Rows are points. Each copy is the shape, with its points in the same order, stretched, turned, moved and blurred by noise. Some copies are also mirrored. Which?

Shape:
[[-36  17]
 [ 20 -13]
 [-22   9]
 [-43 -45]
 [ 34  21]
 [ 27   0]]
Copy 1 (6 x 2):
[[-52   5]
 [ 19  -4]
 [-28   3]
 [-13  54]
 [ 11 -39]
 [ 19 -19]]
Copy 1 is: mirrored
Copy 2 (6 x 2):
[[ 44  30]
 [-16 -16]
 [ 29  18]
 [ 63 -36]
 [-35  19]
 [-25  -3]]
Copy 2 is: mirrored
Copy 3, 6 rows:
[[-50  18]
 [  2 -23]
 [-38   8]
 [-72 -47]
 [ 25  10]
 [ 12 -11]]
Copy 3 is: only turned

Shape, 7 rows:
[[-35  33 -12   2]
 [ 58  -7  46   0]
 [ 40   6  30 -41]
 [-18  46 -17 -15]
 [  9   8  53 -41]
 [ 25 -30  -2  14]
 [-20  14 -30  -6]]
Copy 1 (7 x 4):
[[-12  24   1  20]
 [ 46 -26 -38 -57]
 [ 60 -19 -31 -13]
 [  4  22 -11  29]
 [ 74 -15   4 -18]
 [ -6 -45 -31 -25]
 [-23 -11 -19  29]]
Copy 1 is: mirrored
Copy 2, 7 rows:
[[-31  37  20  28]
 [ 53  -3  50  -9]
 [ 30  10  32 -43]
 [-20  51  13  11]
 [  6  13  58 -39]
 [ 28 -26   6  20]
 [-18  20  -5  18]]
Copy 2 is: only turned
Copy 3 (7 x 4):
[[-34  39   4  24]
 [ 64 -43  24  -4]
 [ 26 -32  36 -39]
 [-25  46  11   0]
 [  9 -37  53 -18]
 [ 19 -22 -20  15]
 [-27  32 -14   5]]
Copy 3 is: only turned
Copy 4 (7 x 4):
[[-26   8   0 -21]
 [ 63  52  30  14]
 [ 64  31  19 -30]
 [-15  21 -10 -38]
 [ 43  22  48 -41]
 [ 42   6  -3  34]
 [ -5  -5 -19 -12]]
Copy 4 is: only turned

Shape, 14 rows:
[[-33   8 -10 -42  40  15  46  30]
 [  2 -11  14 -41  27  37  20  -7]
 [ 18  10   0 -52  51  13  33 -12]
 [-18 -19 -30  19 -15  36   0  -1]
 [-60  40  14 -43 -17  26  11  -8]
 [ -7  -2  -5  21 -18  25 -29  -8]
 [ 14  41 -25  21 -15  -4  -7 -28]
 [ -7   8  -5 -48  45 -25   0  -7]
 [  1 -10  19  54 -11  -5 -13 -14]
 [  5 -21 -17  12 -19   7 -62 -23]
 [-45  67  20 -17 -23  11  32   2]
 [-55  51  13 -50 -14  24  32 -23]
 [-16   7  -5  34   8  57 -56  12]
 [-19  -6 -21  87  20  13 -11 -50]]
Copy 1, 14 rows:
[[-61   7 -23 -21  17  -4  48  44]
 [-32  21  -5 -43  23  30  28  14]
 [-15  36 -22 -55  29   0  49  27]
 [-31 -16 -25  13 -17  33 -10 -16]
 [-98  15  -3 -41 -15  -1   8 -12]
 [-15   1   0   6  -9  18 -30 -25]
 [  5  34 -19  -4 -23 -27 -12 -26]
 [-14   6 -13 -52  26 -32  28  27]
 [  5   1  26  22   7  -6 -10 -49]
 [ 20 -18   0 -14 -11  15 -48 -27]
 [-86  42   8 -18 -26 -22  15  -7]
 [-97  29  -6 -50 -21  -9  20 -13]
 [-35  12 -10  22   6  36 -70 -13]
 [ -4  -9 -35  39  21 -14 -26 -76]]
Copy 1 is: only turned
Copy 2:
[[  7 -28 -38 -48  38  18  47   4]
 [ -2 -30 -20 -26  30  17  19 -43]
 [ 30  -2 -14 -25  53   5  28 -42]
 [ -3 -25 -59   0 -22  21  -3   3]
 [-58   8 -33 -47 -15  12  58 -23]
 [-28  -3 -28  15 -13  17  -7   2]
 [  9  46 -16  18 -15  -6  13   4]
 [ -4  18 -17 -25  67 -17   8 -13]
 [-17 -12 -16  51  -2 -18  -1  18]
 [-37  13 -33  18   6   3 -51  -8]
 [-37  19  -9 -30 -26   6  78   5]
 [-45  14 -30 -50 -20   6  75 -34]
 [-40  -4 -35  32   5  63  -7   5]
 [  0   6 -70  80 -11 -14  13   7]]
Copy 2 is: only turned
Copy 3 (14 x 8):
[[-23  -6  44 -31   7  26  81   3]
 [ -4 -20  52 -26  39  -8  25 -26]
 [ -5   2  35 -35  62 -16  49 -22]
 [ 23  -5   0  -4 -43  12   0 -11]
 [-41  48  74 -14 -15  37  20 -15]
 [  2  13   7  11 -20   0 -28  -4]
 [  1  46 -20  31  -5   1  -1 -21]
 [-15  32  25 -38  41 -28  48  18]
 [ 11  -3   6  56 -20 -37 -15   3]
 [ 11  22 -16  -8 -14 -33 -53   3]
 [-46  40  48  33 -14  38  38 -20]
 [-38  60  86  -6  -6  37  33 -32]
 [ 17 -12  11  15 -12  36 -54  24]
 [ 85  17   1  75 -25 -16 -15  12]]
Copy 3 is: mirrored
Copy 4:
[[-60 -11 -16 -39  27  -2  -3   7]
 [-16  -4   5 -21  41  25 -20  -4]
 [-37  30 -23 -35  36  17   0 -24]
 [-18 -33 -12  25 -12  -2  -5   6]
 [-59 -43  14 -38 -21   8 -48 -22]
 [  4 -21   3  36 -18 -10 -38  -6]
 [  0  17   3  26 -57 -25 -10 -23]
 [-14  11  -8 -34  32 -31 -12 -37]
 [  8 -12  50  36 -10 -39   6 -12]
 [ 35 -32  -2  34  -5 -21 -37 -19]
 [-61 -10  44 -40 -45  -3 -32 -10]
 [-63 -21  13 -46 -19  17 -28 -31]
 [-20 -21   2  58  -7 -18 -61  17]
 [-26  -7   4 113  -9 -40  21 -26]]
Copy 4 is: only turned

Shape:
[[ -3   0 -24  17  26 -27 -28  47 -15 -30 -22]
 [-29  19  26  20  47  -2  -7  57 -19   9  13]
 [-40  56  44 -50  45  10   0  28  31  39  -3]
 [ 37   3 -30  23 -10  44  35   6 -23  12  22]
 [ -9  32  15  29 -13  -9   5  19  16  21 -12]
 [-48  -5   1  20  38 -23 -22 -30 -26  -8  48]
 [  3  -4  51 -44   5  49 -29 -15  -2  46  13]
 [-36 -20 -21 -14  35  11  32   9  15  34  28]
 [-41  49  56  25 -45  40 -17  45 -51   7 -46]
 [ -1  -4 -30  29  15  13  -2 -16 -51 -33  -3]
 [ 29   6   0  34 -44  36 -17 -33  28  -3 -37]
 [ 22   0  -3 -35 -23  -8  -4  36  18 -13 -10]
 [-18 -10   7  40  28  40  28   0 -33  60  11]
 [  6 -11  64  16  24  46  30 -21 -37 -13  -9]
 [ 28   3   8 -21 -32 -28 -46 -35 -36 -17 -35]]
Copy 1, 15 rows:
[[  -7  -18  -47   -6   32  -26   -1   21  -19  -44   20]
 [ -56  -16  -13  -17   74   29   -3   16  -17  -47   11]
 [ -43   60   22  -78   61   44  -29   21    1  -22    3]
 [   0   13  -25   45   11   56   76    5  -11  -24  -29]
 [ -40   15    3    7   30    5   30    9   37  -29    1]
 [ -21  -25   43   18   25   31    8   -1  -50   -8   44]
 [ -15   14    2  -32    8   97  -24  -13   12   26  -22]
 [ -22   13    9  -13   57   39   44   48  -29   23    3]
 [-112   -7  -15  -23  -27   26   -8  -10   32  -65  -38]
 [  -4  -24   -8   29  -10   11   31  -10  -50  -40  -17]
 [   7   18    8   42  -31    6   13    2   52   -7  -42]
 [  18   11  -28  -48    0   20   24   19   28  -23   13]
 [ -62  -10    3   31   53   56   47    4  -26   10  -44]
 [ -22  -34   29  -15   21   74   28  -30  -10  -33  -75]
 [  12   -5  -11  -10  -47   -7   -2  -56   10  -11   -2]]
Copy 1 is: mirrored
Copy 2, 15 rows:
[[ -7 -25  -6  23   9 -26 -28  41 -38 -38  -3]
 [ -6 -18  32  20  61 -23  -8  41 -27  12  26]
 [ -4   8  89 -38  61  10 -17  27 -12  33   0]
 [ 13  12 -43  -2  -3  10  33  20 -21  19  43]
 [  3  23  40  14  -4  -1  -5  38 -11 -14  39]
 [-47  -7  16   3  36 -32   0 -30 -23 -32  56]
 [ 26  -8  45 -13  14  15  -2 -40  15  42  16]
 [-45 -35  22 -27  24  29  12  22 -17  27  44]
 [ 17  52  32  94  31  24 -12   5  -5   4 -21]
 [ -4  -2 -42  25   8  -3   7 -13 -51 -35  26]
 [ 45  33  -8  19 -38  43 -25  -1   2 -41  36]
 [  9 -17  12 -11 -13   3   1  44  15 -12 -20]
 [-10  -8  12  31  28  24  15  -3 -41  44  76]
 [ 41  -5  17  27  46  33  55 -28 -31  -8  37]
 [ 17   7  12  21 -49 -26 -10 -39 -12 -46 -26]]
Copy 2 is: mirrored
Copy 3 (15 x 11):
[[-29   6   6  42  35 -31 -17  32 -38 -44 -20]
 [-28   1  32  67  30  -9 -17  23   7 -24  47]
 [-31  55  25  13  23  15 -13  32  30   3  78]
 [ 14  -7 -22  29 -22  20  30 -11 -53 -21 -11]
 [-20  35  -5  27 -10 -25   9  10  16  -9   7]
 [-18 -44  32  12  36 -23  -5 -43 -21 -45  30]
 [  0   7  43  -9 -12  35 -28 -19  13  44  30]
 [-28 -28 -28  -1  34  36  18  -2 -27 -24  43]
 [-66  46  64  64 -63 -47   8  28   0  24   6]
 [ -5 -22  21  32  13 -10  26 -27 -65 -39 -35]
 [-10  27   8 -10 -41  -5   3 -36  17   4 -69]
 [ -7  19 -16 -17 -14  -1 -21  57 -18 -15  -4]
 [-23 -25  -1  54  14  25  30 -40  -7  12  15]
 [ 26  -6  82  16  -8  24  42 -26  18 -11 -11]
 [ 19  18  26 -29 -12 -44 -17   7 -37  27 -37]]
Copy 3 is: only turned
Copy 4:
[[-33  22 -36  22 -25 -35 -10  54 -48  16 -39]
 [-22  20  32  -7 -16  10  10  60 -47  34 -33]
 [ -1  42  40 -59  16  14 -17  38  12  41 -32]
 [ 22 -15 -26  11  -7  19  48  14 -19 -27  23]
 [ -3  36  18  15 -38  -9  12  19   5  -1 -16]
 [ 19 -31  23  13 -29   2 -17   8 -68  57 -51]
 [ -9 -22  46 -41  25  26 -42   6  -6 -21  23]
 [ -3 -38 -12  -7 -10  35  14  22  16  57 -17]
 [-59  77  46 -34 -58  21  17  -7 -57 -55 -19]
 [  0 -10 -33  19 -14  -4  16  -1 -69  -7 -39]
 [  6  11 -10  33 -28  -6 -13 -13  21 -72 -14]
 [-19   0 -30 -25 -20 -42 -10  37   7 -20   5]
 [-12  -8  27  28  -1  63  41  -3 -19  23   2]
 [-15 -22  50  -9  19  13  39 -18 -30 -45 -39]
 [-16   7 -17   7  -6 -70 -42 -25 -51 -25   2]]
Copy 4 is: mirrored

Shape (16 x 12):
[[-15 -22   6   0 -17 -10 -27  38  38 -10  -6  -9]
 [ 32 -12  22 -18  33  53   0   0  66 -25  41   6]
 [-17  22 -48 -30 -16 -28 -35  27 -23   8  18   8]
 [-29  56 -29  55  17 -67 -34 -12 -18 -16 -14  35]
 [ 42 -11 -27 -32  -5 -36 -14  35  25  -6 -21   9]
 [ 54  23  50  18  23  30  47 -29  44   3  33 -35]
 [ 11  -7  19  47  41  50  32  32  32  43   9  46]
 [ 16 -24  -6 -11  18 -13 -24  -7  16  17  16 -37]
 [ 10  -6 -29 -24  -2   7 -38  48 -24 -34 -30 -31]
 [-28  19 -30 -32  -3 -15 -30   1   3  -1 -44   3]
 [-20  36 -18   7 -12 -51 -25 -52 -26   4 -39  32]
 [ 52 -27  10  11  -6  50 -11 -14  51   5  24 -35]
 [ -3 -29  64  23  56  13  28   2  -1   5  28  29]
 [ -4 -47 -27 -21 -18  25  34  45  32 -23  13 -19]
 [ -2   3 -29  38  52 -28  -5 -48 -12 -10  -6  19]
 [ 37  -5  46  57  20  20  16 -50  -5  -3  34  47]]
Copy 1, 16 rows:
[[-17  -1   2   1 -40 -40  13  13  19  -3   3  21]
 [ 22  -2  12  10  25 -26 -42 -68 -34  20  37  -7]
 [-23  77 -24   3 -27   0   8  31  20  24  -3  45]
 [ -7  13 -36  46  40   4   9  87  -1 -31   8 -37]
 [  1  31 -38  16 -53 -18  23   8   3  31  -6 -10]
 [ 34 -43   9  48  96 -39 -52 -49 -35  38 -23 -25]
 [ 22 -53  38  33  15  50 -86   8  -5   8  14  16]
 [ 22  13 -15   0  -7 -42 -13  12 -40  35  -9   2]
 [ 13  51 -63 -19 -54 -19  28   9  35  -1  -9  49]
 [ -2  23 -36 -30 -27  19  32  51  17  10  -2   7]
 [-18  11 -47  -7  13  20  24  71  -9  -7 -25 -49]
 [ -7 -25 -29  13  11 -51 -56 -40 -38  42 -16   6]
 [ 58 -16  73  23  25   6 -51  -9 -30 -29  16  -9]
 [ 22   8  -1  19 -35 -10  35 -34 -20  23  -7  67]
 [ 31   4 -31  21  38  24  -9  41 -63  -7  19 -54]
 [  3 -25   7  48  61   2 -68 -26 -55 -29   1 -50]]
Copy 1 is: mirrored
Copy 2:
[[  6  -5  22 -20 -13 -40  11  38 -14  19  35  -4]
 [ 23 -27  17 -36  17   9 -13 -29   9 -35  22  40]
 [-16  10 -19  30 -35   5  19  38  -9  -9 -57  19]
 [ 43  69 -31  45  24 -54  -9  54  38  29 -40 -17]
 [  9  19  -3 -34 -53  -8  -9  27 -17  19 -12   7]
 [  7  27  71 -36  39  55 -20 -42  27 -35  31   0]
 [ -3  20 -19 -30  45  23  11 -14  38  21  54  16]
 [  9  32  26 -12 -19  17  21   3 -29 -36  21   7]
 [  5 -51 -41 -13 -46   0   8  67 -37 -18   7 -22]
 [ 55  -2 -12  41 -26  -1  32  50  -9  34 -29 -10]
 [ 64  68  -4  69   5   1   3  49   4  51 -44 -11]
 [  2  -2  57 -37 -10  24 -23  12  -3 -36  74  25]
 [  8  41 -11 -27  69  -4  10 -56 -18  -5  19  -6]
 [-24 -59  -6  -1 -43  -3   2 -21  -3  -7  45  -8]
 [ 53  59 -47  32   9 -11  -5  11   4  -9   4 -11]
 [  9  64  -1 -10  70   5 -40 -24   9   4  25  26]]
Copy 2 is: mirrored
Copy 3:
[[-19  20  13 -25 -14  -8 -13  14  -9  25  12  -8]
 [ 12   9 -51 -87 -14  27  30 -11 -33  13  -5 -12]
 [ 10  34  22  26  -2 -20   0   7  24  20 -16   9]
 [-32  -5  19  11  15  14 -22  10   9 -33  13  66]
 [  2 -22   1   0 -10 -21  14  12 -15  55 -14   8]
 [ 26 -20 -51 -94  -3  14   5 -15  -4 -19  22 -21]
 [-24  -4 -68 -66  53   5 -11 -51  -7  11  12 -19]
 [ -5   5  -6 -18 -31 -24  12   2  17  13  26  -8]
 [-16  23 -12  36 -28 -29 -21  40 -11  12   0 -19]
 [-33   4  24  19 -35  10 -21  10  13  22 -17   5]
 [-22 -23  35  22 -12  15 -29 -19   6 -29   2  35]
 [ 22  -5 -37 -60 -37 -10   0 -18 -17  24  32 -20]
 [-31  13 -43 -71  44  -8  19 -31 -13 -49  14 -33]
 [  4   8  -5 -11  -2   5  13   4 -25  51  27 -53]
 [-40 -21 -22   3  12  21  10 -22 -11 -33  45  28]
 [ -2 -14 -44 -70  30   4   7 -59 -45 -50  34   4]]
Copy 3 is: only turned
Copy 4:
[[ -1  14  10  -6 -11 -21  40  26   6 -45 -29   0]
 [-19  26 -32 -47  -1  56 -18 -23  51 -11 -20  46]
 [ -9  26  -6  -9  18 -12  41  14 -21 -25  40 -50]
 [-25   7  14 -46  22 -60 -19 -28 -64 -13  15 -80]
 [-14  46  27 -12   4  -5  10  46   2 -27  10   9]
 [ 36  24   1 -57 -30  40 -47 -55  25  38   4  51]
 [-50  26  -4   7   0  33 -15 -31  12  50 -56 -15]
 [ 29  18 -14 -25   4  24 -25  28   6 -25   1  -2]
 [  8  10   6   2  41  -2  55  45 -57 -47 -15  28]
 [-24  -8  22 -32  -2   1  26  37 -33 -36  14 -26]
 [-20 -23  45 -28   3 -22 -18  -9 -39 -29  54 -51]
 [ 36  18  -6 -46  26  59   1  -9  31 -19 -39  26]
 [-15  13 -22  11 -22   8 -52 -45  30  18 -30  23]
 [ -1   0 -16 -19  28   4  56  39  63   6 -19  33]
 [-18 -26 -23 -46  38  -4 -66 -33 -15   9   2 -33]
 [-13  -6   6 -24  16  31 -60 -86  27  12  -2   3]]
Copy 4 is: mirrored
